Rows are points. The points of each table are mixes of a few directions, plus a little noise. How many directions does each table use, and how many do they share? Where both have some left over, give the other angles between the two spaces (their principal angles), to ten degrees, smallest first.
In the rows, zero is written as 128.

First (7 x 3):
[[165 188 183]
 [119 115 115]
 [162 183 181]
 [ 67  31  35]
 [140 148 147]
 [132 135 135]
 [110  98 100]]
Second (5 x 3):
[[132 217  33]
 [ 95 160 117]
 [136  80 173]
 [147  98 146]
 [132  85 171]]
Directions: first 1, second 2, shared 0; angles 90

First (7 x 6):
[[208 172 147 140 131  81]
 [109 166 107 116  75 115]
 [180 159  53 121 118  95]
 [100 112  27  70 144 120]
 [ 84  74 110 150 139 185]
 [107 143 228 149 102 135]
 [113  71 224 149 188 164]]
Second (7 x 6):
[[105  77 100 155 143 180]
 [155 183 160 102 113  74]
 [177 226 181  81 100  31]
 [ 83  37  82 171 152 217]
 [139 154 144 114 121 103]
 [ 97  68  94 156 146 187]
 [142 152 142 115 120 104]]
Directions: first 4, second 1, shared 1

First (11 x 11):
[[139 128 185 156 106 160  84  76 178 104  61]
 [116 125 107 169 151 118 161 144 117 137 171]
 [129  95 142  97  92 162  58 121 150 151  71]
 [159 144  97 168 175 103 145 127 126 130 213]
 [132 156 119  62 119 102 147 118 105 112 145]
 [146 117 167 120 118 154  84 141 148 117  43]
 [116 146  72  68 144 108 186 175  73 140 197]
 [157 164 121 164 183 131 169 162 120 102 158]
 [139 112 189 183 128  92  99 115 154 103  36]
 [ 77 117 112 127 101 165 159 115 123 147 157]
 [ 97  98  98  96  94 114 119 114 114 166 157]]
Second (9 x 11):
[[156 152  81 179 143 154 120 129 177 144  74]
 [149 154 103 122 139 112 100 164 100 152 133]
 [111 110 152 120 118 129 144 110 131 113 141]
 [128 122 123 159 125 154 142 103 177 119  97]
 [ 93  87 168 149 109 163 178  64 191  87 111]
 [142 150 120  87 135  86  96 178  56 153 167]
 [ 99  94 168 122 112 139 160  92 145  97 138]
 [138 150 132  51 134  61  82 201   7 159 203]
 [138 136 106 165 133 152 132 115 175 128  89]]
Directions: first 6, second 2, shared 0; angles 30, 50

First (10 x 18):
[[101 145 182 114 162 104 117 156 182 158 171 161  97 131  92 104 113 178]
 [ 71 149  98  95 132 102 109 100 168 159 189 140 160 128  87  92 156 164]
 [141 122 162 148 159 128 175 180 149 177 161 158  76 158  68 145  62 170]
 [113  94 117 135 112 154  96  87  98  81  76  93 140 115 211 121 196  69]
 [224 189  83 117  87  98 177 158  80  93 106 125 166  96  90 195  40 134]
 [114 102  53 123  93 140 127  79  49  27  60  64 153  83 223 170 198  51]
 [105 136 160 119 137 125  83 115 174 164 154 146 143 142 121  75 151 146]
 [105 105 122 144 131 159 107  97 168 218 169 146 158 186  89  66 147 140]
 [144  62 135 170 151 155 216 185  41  31  48  88   9 103 201 241 101  78]
 [159 172 168 114 115 115  72 123 175 173 145 160 180 140  98  72 115 153]]
Second (9 x 18):
[[135 110 112 139 130 133 161 140  90  84  99 107  95 111 155 175 121 106]
 [ 96 112 132 130 160 114 168 159 131 118 151 132  70 125 114 158 115 150]
 [104  95  43 138 122 134 207 129  63  84 122  93  98 112 134 204 130 105]
 [165 139 140 127  86 141  57  83 112  93  65 109 189 114 200  96 174  76]
 [ 23 125 146  99 183  94 135 141 196 163 220 156  77 130  75 103 150 196]
 [186 165 139 133 110 136 117 132 170 232 170 172 187 181  39  79  67 168]
 [ 45  99 167 118 189 101 159 174 139  71 144 128  12  91 155 172 146 151]
 [164 169 168 110  89 132   7  70 176 172 117 145 235 144 148  21 174 116]
 [238 139 101 160  77 160 141 122  76 132  68 117 183 143 133 151  77  90]]
Directions: first 5, second 4, shared 4

First (8 x 24):
[[159 153 130 142 113  74 122 155 104 249 149  95 143 205 215 105 111 142
  102 108 123  97 136 171]
 [138 119 137 127 164 161 129 105 122  98 114 118 131  83  75 154 131 102
  121 145 127 132 162 107]
 [124 139 110 138 107 159 151 111 183 129 103 152 115  97  79 120 121 143
   95 139 116 153 116 112]
 [113 117 142 115 149 135 113 127  88  69 138 116 121 125 126 143 143 114
  164 132 143 126 138 125]
 [147 132 119 144  95  86 134 153 128 207 144 127 144 181 192  90 107 153
  104 103 122 106 108 157]
 [ 99 157 118 132  98 150 138 125 134 108 122 128  90 148 122 114 135 154
  127 137 135 151 114 136]
 [117  81 135 125 138 144 127 127  95  36 137 142 136  99 106 121 129 119
  154 119 142 119 121 112]
 [128 127 133 100 160 115 111 121 170 127 118 146 144  87 109 176 147  98
  157 143 115 141 129 105]]
Second (11 x 24):
[[169 100 127 129 116 104 126 125 153 149 126 162 152  80 115 123 115  87
   82 133 114 128 127  91]
 [115 152 142 167 116  84 101 131 126 123 129 140 134 146 151  95 161 142
  163 107 145  62 169 173]
 [102 147 118  90 153 177 153 129  89 135 128  76 105 169 131 169 113 150
  134 140 128 195  93 141]
 [120 145 133  72  97 165 134  98 121 109 151  81 124 101  75 166 123 168
  145 142 125 161 126 103]
 [135 124 121 169 136 174  91 159 176 148 125 144 144 206 182 100 125 126
  122 104 134 101 107 140]
 [107 119 120 116 165 118 168 131 100 107 112 127  87 108 123 144 124 115
  137 155 122 163 121 119]
 [140 157 143 133 110  48 118 115  73 177 130 120 160 120 133 126 145 120
  109 107 137 111 162 181]
 [152 122 121 129 129 154 110 141 146 173 129 129 152 164 152 131 110 111
   89 117 124 145 100 125]
 [112 119 124 104 124 150 158 112 104  93 131 109 120 101  88 140 117 157
  139 133 127 153 119 120]
 [138 156 151 128  94  72  94 112 157 126 143 138 124  88 117 126 164 120
  160 141 129  76 185 114]
 [117  70 108 172 168 163 157 155 165  69 103 182 105 125 140  88 111 114
  131 131 122 116 101 102]]
Directions: first 5, second 6, shared 1; angles 30, 40, 70, 70

First (8 x 32):
[[ 85 163 195  79  93  89 192  95  83 111 137 132  69 136  98  54  67 155
  160 187 101 116 167 161 128  89 128  84 159 143 142 140]
 [111  95 116 140 149  37 177 174 144 135 114 156 100 187  54 169  82  57
  144 131 120 157  91 102 149 112 175 161 131 155 158 190]
 [168 173  94 136 144 199  56 130 171 175 100 137 174 151 153 241 188  87
   97  60 169 132  97 115 136 148 125 181  97 134  97  85]
 [111 135 157 128 126 179 108 100  95 145 117  80 124 139 140 160 159 148
  110 134 134 136 178 134 135 131 128 113  65 106 119 115]
 [113 125 150 127 119 152 127 107  99 125 132  97 123 120 143 113 138 160
  123 142 124 128 165 136 124 129 122 105 103 114 127 124]
 [143  91  80 150 147  64 144 178 169 116 133 173 139 127 104 124 103  87
  140 113 127 131  64 105 129 130 140 158 172 145 141 160]
 [140 146 128 114 110 147 118 108 128 108 146 137 138  83 163  68 128 170
  131 137 123 100 133 146 111 131  98 106 167 125 116 100]
 [144  93 104 155 134 153  99 130 131 112 145 112 160  84 171  98 157 161
  116 118 127 121 129 123 112 152 107 117 128 103 119 115]]
Second (10 x 32):
[[178  74   7 199 150  92  92 178 174 110 148 186 179  79 171  87 143 132
  155 107 145 151  60 117 104 163  88 158 167 156 136 144]
 [116 126 202  90 144 175 129 123 136 136 111  65 129 154  98 206 145  97
   56  88 120  86 143  94 150 123 186 131  95  61 109 101]
 [ 91 177 149 125 105 129 136  94  72 168 107 125  85 182 114 154 124 134
  175 176 137 186 187 165 140 110 114 119  66 177 146 152]
 [155  90  78 163 152 128 100 160 162 125 131 136 163 113 142 149 152 112
  111  93 138 130  91 104 125 149 129 153 129 117 124 128]
 [ 95 170 140 134 111 133 129 101  76 172 105 123  91 186 115 171 132 128
  169 167 141 190 182 160 142 115 117 126  57 176 144 153]
 [173  74  68 158 154 113 108 172 185  95 149 152 179  73 154  97 138 123
  104  86 128  97  62  97 111 154 123 147 183 104 119 118]
 [124 132 147 115 127 134 134 123 127 126 128 119 124 129 121 131 125 127
  118 127 124 116 132 126 130 123 136 122 130 116 125 122]
 [126 137 147 107 115 117 148 118 125 110 139 137 118 109 128  80 106 145
  134 143 115 106 129 138 120 120 121 111 165 127 126 122]
 [101 157 161 116 118 142 134 105  95 155 111 109 101 169 112 166 131 123
  138 147 132 153 170 142 141 115 135 124  80 141 133 136]
 [123 142 181  74 105 115 170 108 129  84 153 132 114  85 124  38  85 158
  120 146  99  63 125 138 115 110 129  91 208 104 119 103]]
Directions: first 4, second 3, shared 2; angles 80

First (10 x 32):
[[127 145 112 129 140 129 126 114 132 132 120 129 119 127 133 122 136 103
  133 144 119 125 126 115 138 110 128 104 116 134 124 108]
 [131  63 189 124  82 126 134 182 113 111 158 124 162 132 106 149  98 226
  109  65 161 138 136 178  89 200 127 222 174 104 144 208]
 [127 144 113 129 139 128 127 115 132 132 121 129 120 127 133 123 135 104
  132 143 120 126 126 116 137 111 128 105 116 134 124 108]
 [129 109 145 127 115 127 129 143 123 123 137 127 138 129 122 134 119 156
  123 110 137 131 130 142 117 148 128 155 141 121 132 151]
 [126 160  97 130 151 129 125 101 136 136 113 130 111 126 139 117 143  79
  137 160 112 123 124 103 148  92 128  81 104 140 120  88]
 [131  64 189 125  83 126 134 182 113 111 158 124 162 131 107 149  98 225
  109  66 160 138 136 177  89 199 127 221 174 104 143 208]
 [126 169  89 131 157 130 124  93 138 138 109 131 107 126 142 115 147  67
  140 167 107 122 123  96 153  83 128  69  99 143 118  77]
 [128 123 133 128 124 128 128 132 127 127 131 127 131 128 126 130 125 136
  127 123 131 129 129 132 125 134 128 136 132 126 130 135]
 [129 102 153 126 109 127 131 150 122 121 140 127 142 130 119 137 116 168
  120 103 142 132 131 148 112 157 128 166 147 118 134 160]
 [125 200  59 132 180 130 122  67 146 147  94 133  90 124 152 104 162  17
  149 199  92 117 119  72 173  48 129  23  76 155 111  38]]
Second (11 x 32):
[[113 167  80 134 187 169  97  88 146 159 125 122 134 142 136 101 182  61
  139 159 116 136 160  80 162  60 142  34  95 141  91  88]
 [185 104 153 138  78  86 110 168 133  81 104 103  89 109  88 115  75 155
   40 113 119 134 137 249 111 212 160 248 135  94 202 187]
 [122 137 121 124 128 120 144 118 124 130 123 137 122 126 140 133 124 116
  152 141 122 120 108 100 131 112 113 109 125 139 122 103]
 [ 97  99 150 121 135 162 129 143 118 150 167 134 179 147 134 141 145 175
  158  95 155 138 145  94 115 124 119 116 152 125  93 155]
 [161 142 119 132 111  95 127 129 133 101  99 119  88 111 118 117 103 104
   88 148 106 122 117 179 130 152 140 166 114 120 168 125]
 [116 139 109 131 158 159 108 111 135 147 134 123 141 140 128 118 160 107
  126 136 129 139 155 108 144  98 136  86 118 131 105 122]
 [131 186  82 126 149 104 148  84 134 131  90 140  82 117 155 121 135  46
  158 189  94 106  91  84 156  75 115  62  92 156 129  45]
 [107  87 166 121 110 142 139 155 115 135 161 132 169 139 126 147 123 194
  144  85 155 135 131 123 103 151 119 157 163 122 113 169]
 [121 140 122 122 129 119 150 118 122 134 123 140 126 128 145 136 128 116
  162 141 123 118 105  94 132 110 113  99 125 142 118  99]
 [146 105 147 132 109 126 108 153 130 112 132 114 128 126 105 123 113 159
   86 104 138 140 147 186 114 171 145 186 139 106 151 174]
 [114 104 157 118 111 125 151 145 113 130 147 142 150 130 135 151 118 174
  156 100 147 125 114 111 110 142 109 145 153 130 119 142]]
Directions: first 1, second 3, shared 1

First (10 x 32):
[[140 106 129 109 122 167  97 133 145 148 118  90 130 189 126 168 112 137
  100 134 162 106 115 156 134 140 121  99 155 125 157 137]
 [140 127 117 104 156 126 148 142  92 132 114 131 174 124 124 150 113  88
   78 154 123 143  99 167  97 143 108 140 125 148  51 151]
 [110 153 148 159  93 128 120 143 147  81 163 120  88  92 104  93 137 156
  194  96 136 130 169  82 166  85 155 136 121  93 179  98]
 [214 136 140 109 124  90 171  94  49 112 146 127 111  40 133 141 157  88
  110 128  80 182 181  74 170 135  73 113 153 150 166 103]
 [129 113 122 119 136 164  98 142 146 141 112  97 145 185 131 154 105 127
  101 136 172  99 102 172 104 146 124 119 139 132 128 148]
 [106 117 117 146 135  95 131  83 154 171 112 174 106 136 167 100 153 154
  151 124  89 117 125 101 123 148 139 126 112 141 151 122]
 [120 113 108 149 156 135 100 109 163 164  94 135 135 175 177 114 121 130
  122 130 155  84  98 157  72 177 124 137 117 157 138 151]
 [ 96 193 157 159  96 126 152 206 108   7 192 117 128  24  52  78 118 121
  199 100 146 165 169  97 154  40 165 181  98  74  82 101]
 [127 111 113 100 154 125 141 124 112 165 103 143 166 158 137 156 120 110
   77 157 113 132  89 168 100 151 117 124 128 148  66 153]
 [ 98 114 130 129 109 123 119 106 162 158 128 145  99 159 130 128 144 171
  150 122 104 119 131 106 158 117 154 105 130 111 164 115]]
Second (9 x 32):
[[146 110 136  97 123  91 140 108  83 127 128 115 135 109 119 182 116  97
  104 138 119 150 158 158 174 138 110 115 158 117 121 141]
 [154 128 138 125 135  71 135 121  66  82 133 102 146  62 126 161  97  60
  125 126 159 143 179 179 151 152 100 155 147 123 110 155]
 [ 93 143 121 124 129 210 116 191 175 129 131 122 152 191  95 108 121 166
  113 138 146 112  60 129  81  90 159 127 105 122  80 123]
 [226 113 122 103 135 150 143  79 102 179 117 125 103 134 166 139 172 130
   79 137  81 147 128  60 130 162  66  76 157 179 210  97]
 [ 93 163 115 171 138 174 126 161 186 125 132 162 124 140 134  41 150 171
  164 116 123 109  80  77  58 104 159 156  74 143 111 106]
 [148 133 146 150 107  98 114 113 115  87 146 100  96  82 130 129 122 114
  170 101 157 126 192 121 170 131 119 134 146 110 195 121]
 [ 82 116 115 118 130 176 114 146 182 172 113 143 138 210 121 126 130 175
  112 142 120 106  67 135 101 114 161 110 114 125 100 130]
 [143 118 139 103 116  76 156  98  81 128 137 138 120  84 119 160 136 109
  122 133  87 164 168 122 186 124 116 116 149 116 127 124]
 [ 67 129 120 160 139 106 107 134 163 122 115 143 138 141 141 106 106 130
  163 120 160  95 120 171 100 139 161 164 103 117  96 155]]
Directions: first 5, second 6, shared 5
